Each row of a before or after table is a point. One or more steps were done to the points. Then noise was added and the rows were shuffled. The steps act on columns, c1 being the first. Name the steps. A step turns or swaps two columns, mirrors them in a line or flattens them onto one, adds a multiple of one to another, or multiplies or shifts one. Angles are multiples of 10 degrees, from the lower column toward the higher: turns from -170 to 170, lines from 10 to 170 but not 90. Use the fewest steps. Two steps may share a column if one is a turn and the other turns, adds or multiplies; they go together, in the order done. Otherwise the lowest column goes first.

Before (10 x 3)
[[  2  -6  -7]
 [ 36  -7   9]
 [-21 -16 -20]
 [-24 -14 -29]
 [  3 -10 -30]
 [ 16   4  48]
 [ 28  27   6]
 [ 59 -12  22]
 [-29  16 -28]
 [ 21   1   6]]
After (10 x 3)
[[ 19  22  -9]
 [-61   2   8]
 [ -5   8 -13]
 [-39   4   4]
 [-15  -8  21]
 [ 31 -11 -11]
 [ 22  16 -14]
 [ -2   7  -4]
 [-26 -31   1]
 [-19  -7   2]]
Steps: turn c1 and c2 by -170 degrees; multiply c3 by 0.4

Before (8 x 8)
[[  3 -26   8  44   2   0 -29  12]
 [  9 -24 -23  21 -34   5  17   8]
 [ 34 -30 -36 -14   8 -24 -12  15]
 [-17  19  -7  27   7  21  16  47]
 [-22  24  11 -30   1 -46 -17  -9]
 [ 23  21   4  -8 -18 -13   6  17]
 [ -4 -19   4 -20  24  -4 -45  -1]
 [ 15  12 -42  -6  -9  -9  -4   6]]
After (8 x 8)
[[-35 -32   9 -14  -4 -11   0  18]
 [ 13  27 -27  15   3 -21 -23  29]
 [ -2 -22  12 -12   0   2  18 -21]
 [-25  15 -26 -17  -5  -3  11  12]
 [-12  15 -58  -5   1  -4   0   7]
 [-14 -27  45 -20   0   0 -27 -43]
 [-12 -19  35   3  -1  -3 -45  16]
 [ 25  18 -34 -50   1  10  14 -16]]
Steps: mirror c1 and c7 in the line at 80 degrees; add -1.5 times c2 to c3; mirror c4 and c8 in the line at 130 degrees; multiply c5 by 0; multiply c6 by 0.4
